Each row of a before or after table is a point. The points were changed in one or more steps. Then noise was added and the rows were shuffled. The steps act on columns, c1 being the first. Name the steps. A step turns or swaps two columns, mirrors them in a line or flattens them onto one, adds a multiple of one to another, or multiplies or shifts one. Angles are multiples of 10 degrees, from the lower column toward the higher: turns from -170 to 170, lines from 10 to 170 but not 90. Use the fewest steps. Two steps may share a column if one is a turn and the other turns, adds or multiplies; they go together, in the order done. Otherwise the lowest column goes first.
(in the rows, 128 means zero)

Before:
[[140 110  77]
 [126 111  97]
 [123  91 117]
 [ 68 143  83]
 [121 133 115]
 [119  79 150]
 [135 103 160]
 [148 102 140]
 [127 123 113]
 [114 110  91]
 [ 93 139  72]
 [ 65 161  68]
 [135 153 128]
 [135 116  68]]
After:
[[134  90  45]
 [114 127 120]
 [102 153 116]
 [114 148 149]
 [124 121 117]
 [ 97 128  99]
 [ 96 124 112]
 [ 77 110 114]
 [130 109  57]
 [ 77 102 103]
 [139 106 135]
 [115 181 133]
 [130 160 152]
 [112 100  68]]
Steps: turn c1 and c3 by 60 degrees; turn c1 and c2 by -140 degrees

Before, 12 rows:
[[181 179 144 167 156 162]
 [ 97  90 115 131 120 201]
 [141 174 112 124 124 146]
 [179 155 126 101 140 122]
 [ 63 113 132  81  92 121]
 [161 105 119  61 124  91]
 [188 148 168 124 113 140]
 [146 163 148 101 112 177]
 [145 139 117 122 114 132]
 [110 123 132  88 153 130]
 [ 94  88 139 115 108 165]
 [124 137  85  82 120 110]]
After (12 x 6):
[[123 160 181 111 139 127]
 [141  97  94 105 103 162]
 [116 126 164  55 126  90]
 [ 89 152 125  89 120 106]
 [148 161 176 179 144 168]
 [128 132  58  75  92 110]
 [151 167 145 114 107 169]
 [114 139 147 126 115 126]
 [116  95  98 121 111 199]
 [164 149 194 129 110 134]
 [110 169 143 141 121 144]
 [132 137 110  91 155 133]]
Steps: swap c1 and c3; turn c2 and c4 by 20 degrees; turn c5 and c6 by 10 degrees

Before:
[[112 106 126  80 131 111  95 122]
 [108 138 120 134 144  90 113 122]
 [145 148 132 125 124 109 147  93]
 [156 154 151 106 128 134 172 119]
 [100 119  92 157 113 106  51  80]
 [133 118 123 102 126 133 141 128]
 [168 123 175 102 133 128 145 113]
 [123  93 112 119 169 108 128 119]
 [147  78 105 108 130  71 107 135]
 [131 198  76 148 130 129  68 114]
 [121 141 159 107 113 108 161 121]
 [146 139 150 135 100 146 169 126]
 [129 147  75 133 114 108  90  81]
 [149  98 121 129 158  85 110 146]]
After:
[[110 118 102 158 113 160   6  59]
 [129 197  85 147 131 123  40  95]
 [110 141 170 108 112 138 192 102]
 [106 148 143 125 123 114 149  71]
 [108 148  85 132 113 130  81  61]
 [108  94 123 119 168 137 142  99]
 [142 138 158 134 101 106 158 106]
 [ 94 138 130 136 145 154 105 101]
 [ 67  77 115 107 130 120 138 112]
 [129 153 161 106 127  99 205  99]
 [133 119 132 101 125 123 180 107]
 [122 124 182 103 133  90 185  95]
 [ 81  98 132 129 160 115 109 127]
 [114 106 135  79 132 148 167 101]]
Steps: turn c1 and c6 by -100 degrees; shift c3 by 10; add -1.5 times c4 to c7; shift c8 by -20

Before:
[[114 136 125 116 162 117 146 103 106]
 [170 152 161 120  90 172 143 141 108]
 [114 143 121 146  77 159 125 104 117]
 [103 144 101  82 145  70 152 170 124]
 [123 126 124 160  93 128 175 115 115]
 [142 134 131 115 153  63 115 145 126]
 [ 94 141 136 131 167  98 131 165  98]
 [141 132  69 170  79 187 159 122  99]]
After (8 x 9):
[[141 136 129 115 152  64 115 146 125]
 [141  57  35 170  78 187 159 136  99]
 [113 131 119 116 161 118 146 115 105]
 [103 106  76  82 144  71 153 172 125]
 [123 122 123 159  93 127 175 122 115]
 [170 188 162 120  89 172 141 151 109]
 [113 130 107 145  77 158 125 109 117]
 [ 94 148 133 132 166  98 132 181  98]]
Steps: multiply c3 by 2; turn c2 and c3 by -40 degrees; add -0.5 times c9 to c8

Before:
[[ 97 169 156 109 120 188 153 100 115  95  98]
 [150 143 117 154 147 136 121 126 163  75 161]
 [ 72 142 155 115  79 117 131 120 150 125 160]
 [161 110  89 114 139 207 153  99 120 165 138]
 [106 131 130  85 163 175 120 117  98 148 158]
 [162 147 104 124 123 136  87 131 131 104 109]
 [172  98 164 118 116 201 146  71 131 106  87]
 [120 121  75 101 141 123 147 127 127  69 167]
 [107 142 119  76 135 140 164 159 140  96 166]
 [ 81  98 152 116 138 189 107 116 172 104 127]
 [156 124  99 163 146 168  97 160  84 141 145]
 [160 150 111 120  92 199 123 120  88 139 171]]
After:
[[ 82 125 101 140 145 169  96 156 154 160 114]
 [132 100 165 105 115 201 146  69 172 121 170]
 [171  99 152 103 136 189 110 112  85 114 130]
 [ 85 149 114 137  90 200 122 116 160 122  82]
 [127 122  77  67 141 121 147 126 120 103  88]
 [163 144 122  78 144 137 119 128 152 152  96]
 [ 95 129 132 146 164 174 119 119 104  86  97]
 [135 146 101 107 123 138  89 131 162 123 145]
 [117 169 156  99 118 188 154  97  97 110 160]
 [121 109  90 164 137 211 155 102 161 115 114]
 [138 144 120  99 135 138 168 157 106  78  87]
 [151 139 154 122  78 117 131 122  69 110  97]]
Steps: swap c1 and c9; swap c4 and c10; multiply c11 by -1

Before, 9 rows:
[[151 111 106 140 162 163 135 116 196 127 168 122]
 [147 151  94 127 135 172 122 108 137 101 152 114]
 [149  92 104 104 132 170 118 139 151 118 166 128]
 [125 138  99 109 114 147 149  93 143 137 143 117]
 [109 113  88 108 166 149 127 115 128 144 166 115]
 [155 107  97 248 133 126 120  93 162 120  82 139]
 [148 128  95 110 157 142 127 146 139 137 119 115]
 [153 134 109 128 137 133 127 154 136 121 175 139]
 [ 41 117  82 145 156  82 125 156 138 108  78 138]]
After (9 x 12):
[[111 134 121 103 114 146 139 166 152 136 137 116]
 [144 131  83 103 156 144 142 111 108 134 123 112]
 [117 116 147 106 167 147 111 164  92 143 107 116]
 [146 152 129 130 135 171 140 157 133 100 120 114]
 [ 72 119   8 145 153  84  57  78 110 104 147 135]
 [147 112  29 248 132 129 143 124 159 123 187 141]
 [147 134 175 131 137 132 147 140 127 122  77 136]
 [151  94 158 105 132 173 137 143 145 116  91 131]
 [136 113 165 141 163 162 149 165 165 128 104 120]]
Steps: turn c1 and c7 by 50 degrees; add 1.5 times c11 to c3; turn c8 and c11 by -140 degrees; add -1 times c5 to c9

Before, 13 rows:
[[122 137 171 163  83 123  85  69 105 146 107 180 102 129]
 [121  83  99 124  82 108 145 135 176 122 119 145 148  85]
 [ 67 108 145 125 143 136 115  96 131  77 103 124 100  58]
 [132 134 116  78 126 174 133 139 145  98  86 172 138 128]
 [147 168 149 128  81 133 153  81  92  94 175 103 133 133]
 [133 156 129 138  79  86  93 142 153 123 104 156 116 121]
 [ 64 114  86 152 142 149 156 145  98 164  95 155 153 133]
 [ 88 125  97 129 163 113 163 133 123 178 130 103  94  57]
 [103 168 128 135 120 135 133 106 140  89 158 156  72  77]
 [150  82 142 129  80  99 100 118 110  85 176 161 130  99]
 [ 77 100 147 102 101 109 138 142 186 122 170  96 110  78]
 [113 176  95  74 119  89 148 102 129 149 125 167 101 129]
 [153 166 105 147 163 106 119  89 166  99 132 136 108 127]]
After:
[[100 207  96 114 119 160 148  70 130 148 125 167 101 129]
 [148 197 148 164  81 131 153  98  92  94 175 103 133 133]
 [137 112 142 136  80 162 100 122 110  85 177 161 130  97]
 [115 114  99 120  82 144 145 131 178 123 119 145 146  85]
 [106 198 128 150 120 112 133 119 140  89 158 156  72  78]
 [ 75 145  84 131 142  87 156 158  98 164  96 155 153 134]
 [ 86 155  96 125 164 129 164 132 124 178 129 103  95  56]
 [149 164 115  88 126  88 134  96 145  98  85 173 138 129]
 [121 167 171 196  83 131  84 117 105 146 106 180 102 128]
 [144 196 105 171 161 157 120 118 166  99 132 135 108 126]
 [ 73 129 147 101 100 129 137 116 187 122 170  96 110  78]
 [119 185 129 124  80 171  93 145 152 123 105 156 117 121]
 [ 73 138 145 150 143  99 115 106 132  78 104 122 101  59]]
Steps: mirror c1 and c6 in the line at 10 degrees; shift c2 by 30; turn c4 and c8 by 50 degrees

Before, 9 rows:
[[118 123 150  75 158 127  95 128  74 142 121 122 145  96 117 128 128 160
  147 142]
 [ 80 133 139 119  96 160 108  88 157  94  59 137 131  92 147 130  93 116
  141 103]
 [174 132 111 105 128 150 127 129 146 159 142 137 149 130 144 123 145  90
  134  94]
 [133 161 135  94 118  95  83  99 114 115 159 106 148 136 130 129 141 132
  167 145]
 [106 149 125 142 120 151 136  82 138 104  75 133 109  94 146 148  91 174
  158  81]
 [153 154 103 122 127 158 198 162 145 164 135 103 131 117 142 112 159  99
   97 104]
 [116 146 109 117 153 153 164 152 150 164 147 138 139 140 160 131 157 122
  150 118]
 [100 159 128 119 101 145 100 100 131  98  56 123  94  93 192 152  82 135
  182  96]
 [127 150 127 135 137 157 155 127 117 187 113 127 130 132 124 138 141  98
  138 121]]
After:
[[243 133 110 105 127 150 128 129 152 159 143 137 148 130 144 124 144  32
  134  94]
 [  8 133 139 119  98 160 129  88 166  94 107 137 131  92 147 130  92 100
  141 103]
 [190 154 102 122 127 157 127 163 150 164 136 104 132 116 141 112 159  56
   96 104]
 [140 160 135  95 118  94 128  99 109 115 174 106 148 135 130 129 140 138
  168 146]
 [ 58 158 129 118 101 145 128 101 132  98  96 124  94  93 192 152  82 146
  183  96]
 [ 97 147 109 117 153 154 128 152 157 164 110 138 139 140 161 131 157 112
  150 118]
 [124 149 127 134 138 157 128 126 114 186 100 127 129 132 124 138 141  53
  139 120]
 [103 124 148  75 158 127 128 129  58 142  77 122 145  96 118 127 127 208
  148 142]
 [ 72 148 125 142 121 151 129  82 141 105  87 134 109  94 145 148  91 243
  158  81]]
Steps: multiply c1 by 2.5; add -1.5 times c5 to c11; multiply c7 by 0; multiply c9 by 1.3; multiply c18 by 2.5

Before:
[[108 141 113 158 156  61  81 121 128 119 154 112 145 119 168 133 167 138
  126 131 107  92 182 143]
 [159 128 176 107 146 172  88 106 121 139 108 133 141 126 164 116 120 124
   89 142 108 135 148 142]
 [ 96 104 109 155 154 155 119 114 176  99 131 132 121 129 172 117 146 112
  139 105 100 126 170 126]
 [213  16  98  99  97 172 129 110 124 125 121 109 142 118 143 101 121 106
  132 114 150 105 125 157]
 [104 111 163  95 154 125 146 144 113 147 158 189 108 134 169 112 160 197
  138 121  99 151 183 152]
 [ 99 135 102  91 112 155  94 158 154 164  82 115 146 150 111 107 105 139
  135 117  96 156  94 109]
 [103 128 114 131 146 175  81 102 108 147 128 107 116 182 141 174 105 111
  138 112 219 117 114 159]
 [ 98  99 135  90 126  25 180 135 130 111 127 160 130 141 117 107 131 125
  128 157 117 133 171 143]]
After, 8 rows:
[[152  98 108  92 129 212 181 138 130 112 130 162 127 156 131 107 132 127
  218 154 118 135 169 143]
 [ 66  14 193  98  97  99 126 107 122 127 122 108 140 100 132 100 113 108
   89 114 145 110 124 160]
 [ 76 125 103 106 145  41  92 106 119 141 111 135 141 103 158 119 121 120
  110 143 108 136 145 141]
 [163 135 134  91 109 114  93 156 149 164  83 115 144 172 135 109 105 139
  101 114  96 154  92 111]
 [147 144 132 156 155 179  84 120 132 122 153 111 146  95 155 132 167 138
  187 128 108  93 182 140]
 [165 106 126 155 157 122 119 114 175  99 131 132 124 108 167 116 147 108
   95 105 101 126 172 127]
 [157 130 127 130 147 101  80 103 110 150 126 105 115 215 190 172 105 115
   83 112 219 115 115 159]
 [131 113  85  99 155 145 144 146 109 152 160 189 107 118 168 115 160 199
  127 117  99 152 183 151]]
Steps: turn c1 and c3 by 150 degrees; turn c6 and c19 by -120 degrees; multiply c6 by 1.6; multiply c14 by 2; turn c14 and c15 by 30 degrees
